Each point is reached from the start by the listed moves, each made 0, 1 or 2 times, or once backwards (-1), plus a little noise. Is the number of moves made odd or even? Then give how often each move was made.

Moves:
(1): [ 0.59 -0.02 -0.11 -0.08 -0.15  0.04]
(2): [-0.03  0.26 -0.18  0.15  0.08 -0.01]
(3): [-0.03  0.12  0.19  0.01  0.10 -0.03]
Start: [ 0.09 -0.06  0.01 -0.02 -0.05 -0.04]
Points:
[ 0.66  0.06  0.07 -0.11 -0.11 -0.01] -> even (1, 0, 1)
[ 1.22 -0.13  0.37 -0.32 -0.20 -0.01] -> odd (2, -1, 2)
[-0.47 -0.13 -0.09  0.07  0.01 -0.05] -> even (-1, 0, -1)
[ 1.31 -0.34 -0.04 -0.31 -0.41  0.02] -> odd (2, -1, 0)
[ 0.58  0.57 -0.28  0.23  0.08 -0.05] -> even (1, 2, 1)

Moves:
(1): [ 0.27  0.25  0.13 -0.17  0.04  0.03  0.17 -0.05  0.01 -0.12 -0.24 -0.02]
(2): [-0.10  0.31  0.04 -0.03  0.11 -0.06 -0.06 -0.03  0.02 -0.01  0.05 -0.12]
(3): [ 0.07 -0.11  0.25  0.05  0.08  0.17 -0.01  0.00 -0.06 -0.13 -0.02 -0.12]
(4): [ 0.10  0.03  0.10  0.18 -0.07  0.02  0.06  0.18  0.16  0.06 -0.06 -0.02]
(5): [-0.07 -0.02  0.01  0.13  0.25 -0.04  0.12  0.00 -0.07 -0.04 -0.15 -0.01]
(6): [-0.22  0.16 -0.09  0.00 -0.07  0.29  0.07 -0.13  0.02 -0.08 -0.04  0.32]
(7): [-0.13  0.01  0.01  0.00 -0.14 -0.05  0.30 -0.10  0.15 -0.08  0.01  0.02]
(8): [ 0.08 -0.11  0.06 -0.32  0.20  0.19  0.17  0.10  0.10  0.11  0.11  0.04]
(9): [ 0.05 -0.08  0.09 -0.13  0.05 -0.13 -0.22 -0.21  0.25  0.13 -0.17  0.16]
(10): [ 0.08 -0.07  0.17  0.06 -0.01 -0.09  0.16 -0.27 -0.27  0.33  0.02 -0.02]
(11): [ 0.16  0.06  0.01  0.02  0.15  0.09 -0.04 -0.01  0.04 -0.13  0.33  0.06]
Start: [ 0.06 -0.12  0.05 -0.22  0.05  0.05  0.03 -0.06  0.02  0.14 -0.15  0.00]
Points:
[-0.76 -0.80  0.36 -0.07  0.43  0.90  1.15 -0.80 -0.26 -0.01 -0.17  0.60] -> odd (-1, -1, 2, -1, 2, 2, 2, 1, 0, 1, 0)
[-0.40  0.15 -0.06 -0.50 -0.58  0.48  0.81 -0.37  0.27  0.70 -0.30  0.74] -> odd (0, 0, -1, 1, -1, 2, 1, 1, 0, 1, -1)
[-0.99  0.45 -0.53 -0.59  0.48  0.19  0.18 -0.11  0.43 -0.10  0.19  0.29] -> even (-1, 2, -1, -1, 1, 1, 1, 1, 0, -1, 0)
[ 0.24 -0.49  0.72 -0.02  0.84  0.48 -0.11  0.57  0.51  0.05 -1.03 -0.17] -> odd (0, 0, 2, 2, 2, 0, -1, 1, 1, -1, -1)
[ 0.79  0.21  0.54 -0.57  0.49  0.51  0.03 -0.22  1.04  0.19 -0.12  0.76] -> odd (1, 0, 0, 2, 0, 1, 0, 1, 2, 0, 2)
[ 0.47 -0.67  0.71 -0.44  0.54 -0.14  0.82 -0.07 -0.30  1.26 -0.41 -0.37] -> even (0, 0, 0, 1, 1, -1, 0, 2, 0, 2, -1)

Moves:
(1): [ 0.00 -0.19 -0.02  0.14 -0.06  0.05 -0.03 -0.05  0.15  0.21  0.08 -0.01
  0.18  0.02  0.32  0.24  0.39  0.09 -0.16 -0.35  0.12 -0.16]
(2): [ 0.12  0.13 -0.08 -0.17  0.14 -0.12  0.05  0.08 -0.09 -0.04  0.05 -0.03
  0.00  0.03 -0.06 -0.14 -0.01 -0.18 -0.09 -0.09  0.09  0.01]
(3): [ 0.04  0.19  0.33  0.06 -0.12 -0.04  0.04 -0.04 -0.02  0.14 -0.21  0.17
  0.07  0.08  0.05 -0.01 -0.06 -0.04 -0.08 -0.06  0.02 -0.01]
(4): [ 0.08  0.06  0.05  0.21  0.11  0.03  0.12 -0.09  0.08 -0.28  0.18 -0.06
  0.08 -0.13  0.24 -0.10 -0.07  0.03 -0.08 -0.06  0.00 -0.04]
(5): [ 0.12 -0.29  0.01  0.11  0.33  0.20  0.36 -0.14  0.17  0.09  0.07  0.09
 -0.19 -0.22 -0.21 -0.45  0.17 -0.20  0.08  0.15 -0.48  0.17]
(6): [ 0.13  0.03 -0.09  0.09 -0.10  0.10 -0.14 -0.18 -0.21  0.00  0.08 -0.23
 -0.10 -0.14 -0.05 -0.10  0.00 -0.03 -0.08  0.26  0.01  0.12]
(7): [-0.05 -0.04  0.04  0.22 -0.06 -0.20  0.09  0.00 -0.06  0.01  0.13  0.49
 -0.14  0.13 -0.11  0.09 -0.05  0.18  0.05 -0.28 -0.02 -0.02]
(8): [ 0.06  0.07 -0.08  0.24  0.00  0.02 -0.09  0.23  0.02  0.00  0.03  0.09
 -0.02  0.14 -0.06  0.05  0.25 -0.09  0.00 -0.19 -0.20  0.08]
(9): [ 0.15 -0.09  0.26 -0.10 -0.12  0.17 -0.07 -0.01  0.43 -0.34 -0.19 -0.09
 -0.14 -0.14 -0.26 -0.23  0.18  0.01  0.12 -0.24  0.21  0.09]
(10): [-0.31  0.28 -0.03 -0.16  0.20 -0.09 -0.18 -0.09  0.17  0.13  0.04 -0.25
  0.07 -0.07  0.09 -0.07  0.02  0.08 -0.10 -0.11  0.05  0.05]
(11): [-0.04  0.06  0.21 -0.05  0.03 -0.05 -0.32  0.02 -0.07 -0.15  0.11  0.06
 -0.03  0.25  0.26 -0.28  0.01  0.20  0.20  0.02 -0.33 -0.20]
(12): [ 0.06 -0.19  0.08  0.13  0.16  0.09 -0.13 -0.39 -0.18 -0.17 -0.03  0.21
 -0.12 -0.07 -0.06  0.22  0.17  0.14 -0.20  0.06 -0.30  0.18]
(13): [-0.24 -0.02 -0.12 -0.16  0.14  0.12 -0.10  0.18 -0.12 -0.13 -0.07  0.27
  0.28 -0.22 -0.04 -0.13 -0.11 -0.02 -0.19 -0.03 -0.06  0.08]
(14): [-0.02  0.11 -0.02  0.00  0.04  0.21  0.23 -0.13 -0.20 -0.26 -0.08  0.02
  0.11  0.30  0.10 -0.10  0.33  0.33 -0.12  0.06  0.08  0.06]
(15): [-0.09 -0.11 -0.24 -0.03 -0.04  0.07 -0.09 -0.10  0.24 -0.04  0.06  0.20
 -0.04  0.05  0.18 -0.07 -0.09 -0.09 -0.05  0.01  0.03  0.16]
(16): [-0.05  0.10  0.04 -0.10  0.09  0.11  0.07  0.06 -0.06  0.02  0.17 -0.04
  0.04 -0.15  0.16  0.15  0.10 -0.15  0.35 -0.04  0.13  0.06]
(17): [-0.07 -0.11 -0.05 -0.08 -0.15 -0.28  0.42 -0.22  0.00 -0.06 -0.17  0.14
 -0.25 -0.01 -0.19 -0.02  0.28 -0.16  0.25  0.04 -0.05 -0.04]
(18): [ 0.05  0.25  0.00 -0.15  0.07 -0.08  0.05  0.05 -0.03  0.06 -0.05 -0.03
 -0.11 -0.27  0.19 -0.02 -0.01  0.23  0.06 -0.03 -0.15  0.08]
(19): [ 0.14  0.16  0.03  0.20  0.11  0.00 -0.11 -0.22  0.17  0.10 -0.19  0.29
  0.19 -0.01 -0.07 -0.03  0.00 -0.05  0.08  0.04  0.08 -0.01]
(20): [ 0.19  0.09 -0.04 -0.06 -0.21  0.17  0.30 -0.03  0.18  0.07  0.27 -0.15
  0.09 -0.01 -0.25  0.11 -0.08 -0.11 -0.01 -0.01 -0.12  0.10]
Start: [-0.16  0.16  0.06 -0.02 -0.14 -0.16  0.07 -0.07  0.02  0.29 -0.06  0.06
 -0.17 -0.03 -0.10 -0.12 -0.19 -0.16 -0.03  0.16 -0.03 -0.45]
Points:
[ 0.76  1.55  0.61  1.01 -0.22 -0.38 -0.35 -1.65  0.93  0.66  0.10 -0.36
  0.37 -0.24  0.09  0.81  0.55 -0.78 -0.69 -0.58 -0.33 -0.14] -> even (1, 1, 2, 2, -1, 1, -1, 2, 0, 2, 0, 2, -1, -1, 0, 0, 1, 0, 2, 2)
[ 0.12  0.51  0.39  0.31 -1.37 -0.22  2.30 -0.25 -0.05  0.68  0.06  0.92
 -0.65  0.41  0.52  0.59  0.70  0.69  0.46 -0.67  0.33 -0.18] -> odd (1, -1, 2, 0, 0, 0, 2, 0, 0, -1, -1, -1, -1, 2, 1, 1, 1, 2, -1, 1)
[ 0.04  0.63  0.58 -1.01 -0.95 -0.06  0.99 -0.40  0.78 -1.38 -0.19 -0.02
 -0.49  0.80 -0.42 -0.59  1.10  0.86  1.00 -0.46 -0.14 -0.59] -> even (0, 0, -1, 0, -1, -1, 0, 0, 2, 0, 2, 0, 0, 2, 0, 0, 2, 1, 0, 2)
[-0.63  0.64 -1.05 -0.45 -0.49 -0.58  1.63  0.25  1.48  0.13  1.05  0.58
 -0.35 -0.35 -0.55 -0.21  0.76 -1.19  0.05 -1.97  0.45  0.31] -> even (1, 2, 0, 1, 0, 0, 2, 2, 1, 2, -1, -1, 1, 0, 2, 1, 2, 0, -1, 2)
